Rows are points. Any point is a mix of the corners, with weights that add up to 1. It lies inside the corners' shape when no weight is negative. Is each point inside? If not, which corners have a negative weight?

Corners:
(1): [-33 -39]
(2): [-24  -3]
(3): [60 -7]
Points:
[ 23 -18] -> inside
[ 46 -11] -> inside
[29  1] -> outside (1)
[-18 -24] -> inside
[-29 -33] -> inside
[-29 -32] -> inside

Corners:
(1): [-37 -22  38 -39]
(2): [ -5  18  -3 -23]
(3): [ 21   1 -13  24]
(4): [-8 60 -1 25]
(5): [51 15  0 24]
Points:
[21  1  0 23] -> outside (2)
[29  4 12 17] -> outside (2)
[20  7 -7 16] -> inside
[-6 50  0 18] -> inside
[ 3  6 13 -2] -> inside

Corners:
(1): [ 45 -56   4 -15  24  19  -2 -39   1]
(2): [-10 -36  13  30  19  13  35  16  -5]
(3): [-17  31  -2   3 -29  -4  -2 -15 -39]
(4): [-20  27   1 -31 -30 -24  16  21 -25]
(5): [ -1 -22  12 -11  20   7 -19 -18  -8]
(6): [-22 -17  17   9  14  -4  30 -20  10]
(7): [ 24  -2 -23 -21   7  33 -11  -8   7]
(8): [ 34   4  21 -29  19  18   2 -10   2]
(9): [-44 -50  41 -19  17  23  49 -21 -18]
(10): [  9  46  -4  -1 -60   7 -15  22  18]
Points:
[-12  12  10 -17  -8   7   1  -4  -4] -> outside (1, 2)
[ -8 -12  10  -3   9   4  12 -12   1] -> inside
[  7 -21   9   2  16  18   7 -16   3] -> outside (4)
[-16  11   8 -30   7   8   5 -25 -12] -> outside (1, 2, 10)
[  3 -19  10   3  12  19  16 -18   1] -> outside (4, 5)

Corners:
(1): [ 34 -25  -5  44 -10 -40 -26  10 -42  34 -49   3  17  14]
(2): [-55  -7  17 -30   7   9   6  35  -8 -38  35 -15  -7 -11]
(3): [ 13 -35  11 -15 -10 -31  23 -28   5  13  27 -42 -47  -3]
(4): [ -7 -42  -9   6  20   0 -17   1 -26 -19  -6 -10 -23  28]
(5): [ -1  50  53 -21 -11  31 -36 -54 -10  27 -12  36 -11  29]
(6): [  8  35   3   2   9  28  -4  21 -31   6  12   6 -11 -19]
(7): [ -6  16 -11 -16  -2 -21 -14  28 -40  -4   3  -3 -41  -9]
(8): [ -1  45  -3  20 -40 -11 -14 -48   9 -15 -43  38  15 -23]
(9): [-25   3 -14 -52 -49  -3 -39  18  32 -19  14 -37  26   5]
(10): [-27 -26 -26  24   0   0   7  21  18  -9 -34 -14 -32  24]
(11): [ 23  -1  42   3   7 -21   2  35  39 -14  31 -21 -37 -29]
(12): [  4 -38 -20 -24  -2 -34 -29 -10  34  34 -12   6  13  39]
(13): [ 10  15  17 -45 -20 -18  29 -23   0 -14 -27 -14 -13 -18]
(14): [ 17  -3 -13 -44 -21 -42  25 -35 -50 -26  30 -32  34  56]
(15): [ -5 -15  -7  14 -60  24 -23 -12 -17 -20 -10  43  37  24]
Points:
[  2 -43 -32  -7  -9 -37 -10  36   4   9  24 -28   8  20] -> outside (4, 5, 8, 13)
[ -8   1  -6  -3 -18  -1  -9   1  -1  -8  -8   0  -1   7] -> inside
[ -4   0   2 -11  -9  -8   0  -3 -12  -8  -2  -7  -5  10] -> inside
[ -9  -7   0 -34  -5  -7   0   7  -6  -9  18 -17 -12  15] -> outside (1, 8)
[  1  -8 -32   6 -14 -33  13 -11 -32  -3 -25   8   9   8] -> outside (4, 5, 9, 11)
[-15   4 -12 -34 -26  -2  -2 -21 -10 -17   2  -8   8  20] -> outside (1, 11)
[ 20  -4   0  15 -19 -21 -15 -53 -33  20 -47  27   0  37] -> outside (2, 6, 9, 11)
[ -8  33  17 -22 -30   6   8 -15  -7 -20  10  -3  -9  -8] -> outside (1, 4, 12)

Corners:
(1): [ 17 -27 -10   9  27  -6  -5 -17  11  13 -22  -3 -22   3  12  -8  44  -9
 -49  10]
(2): [ 11 -23 -13  12  16 -12   5 -13   8   3   6 -19  11   7  11 -60  18  -9
  11  19]
(3): [ -6 -22  -7   1  16  18  46 -19  14 -11 -29  34  24 -25 -15  10  36 -24
   4   7]
(4): [ -3 -24  12 -26  23   0  -5  13   7  13 -19  -1  -1 -50  -6  18  25   4
  -3  14]
(5): [ 28 -27  13   0  21   8  33 -22  25   1 -17 -16  -9 -15  22   0   4  -2
 -10 -17]
(6): [ -8  11  13  12  -5  15  27  32  10  15 -17   5  -4 -28 -11  16   9 -14
  10  12]
(7): [ 40   5  -7   9  -6  -4 -14 -17  10 -47 -17  13 -14  -2  17  -6  -2  12
  -2  24]
(8): [ -6  43   5  -8  -3  -1  15 -17  17   9 -15   5   1   7 -16  12  11   5
 -12  23]
(9): [ 52 -17 -10   0 -12  17  -4  -9  14  -4  -1 -16  -4   4 -19 -20   2  17
 -20  25]
(10): [-12 -13  -3 -13  11  29  -3 -13  22  -5 -18 -17   1   1  14 -46  11  -3
   6   1]
(11): [ -9 -23 -17  -1  18  -6   4   1  11 -19   1 -27  -9  -2   8 -19   5 -21
 -13  19]
(12): [ -7 -16  13   1  22   0 -11 -12  22  11 -21 -20  32   4  -5  13   1  -6
   4 -24]
(13): [ -4 -12 -17   8  27 -10  -7 -20  11   3  39 -10 -17   4  -2  22   9  10
  11  11]
(14): [  1   9 -12  -2 -15  -2  14  30  23   7   8 -12  -5   6   8 -16   2   5
   8 -38]
(15): [-13   7 -11   0  -9   0  -5 -14  13   4 -26 -21 -14   7 -52 -12   7   2
  14  18]
(16): [ 16 -17  12   7   2  -5  -6 -18  14  -3 -28  37 -12 -14  -3  11  -5  -5
 -33  16]
(17): [  4  57 -19  -9  12  29 -11 -11  28  11 -15 -19 -18 -17 -40  13  13   2
 -44 -22]
(18): [  7  -1  26  -5  21  -3  -2  -4   5 -13  10 -13 -11  11 -17  16   5 -20
  20  -8]
(19): [  0 -28  36   8  18  17  -8  -4 -41  14   0 -12  -2 -15  23   8  -3   4
 -36 -17]
(20): [  9 -20 -11  -9  11   3   4   7 -25   6 -26  21  -1  -7  10  20 -12 -19
  -5  15]
(21): [-12 -21  -3 -30 -13  -4 -14 -21   1  13 -20   8  28 -29  17  21   1 -50
   7  15]
Points:
[  7 -18   1  -4   8   6   0  -5   6  -1  -9  -5   1 -14  -1  -1   5  -7
  -1   3] -> outside (1, 8)
[ 8 -6 -3 -1  5  4  5 -3 12  2 -9 -4 -4 -4 -3 -3 11 -4 -9 -1] -> inside
[  8   9   2  -2   3   9  13   0  15   5 -22   2   0  -9   1  -5  11   0
 -20   3] -> outside (13, 15, 18, 21)
[ -3 -10  15  -2  14  12   8 -11  10  11 -27  -6  11 -15 -12  -2  16 -15
 -14   3] -> outside (7, 13, 14, 20)
[  6  -7   4  -4   6   8   6  -5  11   1 -23   0  -2 -11  -3   3   8  -8
 -12   1] -> outside (2, 13)
[ -6  -3   8  -7   9   2  12  -1   7   4 -36  13  -1 -29  -2  30   9 -13
 -19  -4] -> outside (2, 9, 10, 13, 18)
[  8 -10   0   6  11   1   6 -10  18  -5  -4  -8  -7   0  -1 -12  16   5
  -4   6] -> outside (17, 20, 21)

Corners:
(1): [-17   1 -11 -18 -22  30 -24 -14  -1 -10  -7  13  -3  11  51 -29   0 -29
 -35  -3]
(2): [ 11  -3   4 -13 -29  24  11   3 -11  35   7   4  17 -10  -7  17  25  -5
  16 -40]
(3): [ 24  18   7  -6 -44  17  -2  -1   5  16   0  -3  -1 -24 -20  -9  23 -31
   2 -50]
(4): [ 14   0  23  38  14 -20  13   1 -26 -24   4  -1  -5 -30 -19  10   0  24
   9 -11]
(5): [ 40  -1   0   3  -9   4   1  15 -24 -15  13 -18   5   2 -30  -4   2  23
  42  -1]
(6): [ 15  -5  -3  26  30  -6   2 -12   0 -12   7   3   7 -30 -28 -10   5  24
  39   3]
(7): [  0  10  14  26  10 -16  -4 -18  -3  -7 -20  -8  -5  17  -6   3  16  11
  16   5]
(8): [ 13  -1 -10  24  27 -11  19   6 -11 -13 -17  -1 -24  -3 -19 -20   7  32
  21   6]
(9): [ -4  19 -19 -10 -30  10  15   9  -9  -2  16   7   3   0   6  11 -10 -29
  -4  -6]
(10): [-10  43 -12  -4 -23  32 -33  -6 -13  -9 -10   6  -5 -15  25   6   1  -9
 -10  -1]
(11): [ 33 -11  14   6  19   6  37   8 -21 -16 -16 -29 -12 -16 -16  -8 -13  37
  25  37]
(12): [ -1  11  -6 -14 -44  30 -13  -5   6  15   6 -16 -17   4 -12  12 -17 -12
  16 -31]
(13): [-17  13   2  10  19 -48  12  21 -15  -4   0 -29   7  -5   7 -18  -9  11
  13  -5]
(14): [-30  -7 -21 -12 -31  29 -14  13   5 -37 -32  -2  -6   7  22 -22  -2 -16
 -22   0]
(15): [ 20 -12  12  -6  44 -29   4   5 -27 -20 -21  -5   1 -11 -24 -15 -15  24
  21  -1]
(16): [ 14  23 -38  -2 -33 -12 -23  -5   5  -2  -5  -8  14  -3  31  -8 -13  -2
 -44  -6]
(17): [ 13  16  25 -26 -47  13  -7  -2  20  17  15  21   4 -16 -15   0  16   9
  12 -19]
(18): [-22   0  -7  -1 -26  13 -34 -12 -17 -14 -15  16 -20  -5  16 -25  12 -24
  -8  18]
(19): [  9   9  18  -6 -29  36 -12  24  13  22  28  11  -2  -6 -45  20  36 -18
  10 -17]
(20): [ -6  -1 -10   9  12 -24 -24  -3   3 -27 -34   3 -26   4  60   5   8 -26
  -3   0]
(21): [ 15 -12   3   0  39 -22  16 -14 -26 -45  -6 -20 -32 -24 -18 -13  29  21
  20   6]
Points:
[ 8 10 -3  1 -9  4 -2  2 -8 -9 -1 -5 -5 -8 -7 -7  3  3  5 -3] -> outside (2, 20)
[ 12   5  14 -11 -19  16  -8   0  -7  11   7   0   2 -13  -5   0   3  -4
  14 -19] -> outside (7, 8, 9, 14, 16, 21)
[  6   8  -2  -5 -12   7  -3   3  -4  -5   1  -2  -3 -11  -1  -4   4  -1
   4 -11] -> outside (7, 18)
[  3   9   2  -1 -13   8  -9  -1  -8  -7  -3  -1  -3  -9   2   0   5  -4
   3  -8] -> outside (8)
[  9   3   9   9   4   2   2   2 -12  -4  -1  -1  -6  -5 -10  -1   2  11
  19   2] -> outside (3, 14, 16, 21)
[  8   6  -4  -4 -16   4 -10   3  -9   8  -4   2   0  -5  10  -2   2   6
  -1  -5] -> outside (3, 6, 7, 9, 14, 21)
[  4   6   3  -6 -10  27  -5  -3  -7   2  -4   5   0   6 -15   0   0   8
  19   7] -> outside (3, 4, 13, 16, 20, 21)
[  4   4  -1   6  -2   0   0   0 -12  -9  -7  -5  -7  -6  -2  -6   5   2
   8  -2] -> outside (17)
[ -1   2   2  -3  -9   8 -12  -1  -9 -25  -9  -2 -14  -1   3  -1  -1  -1
  -4   6] -> outside (2, 3, 6, 8, 13)
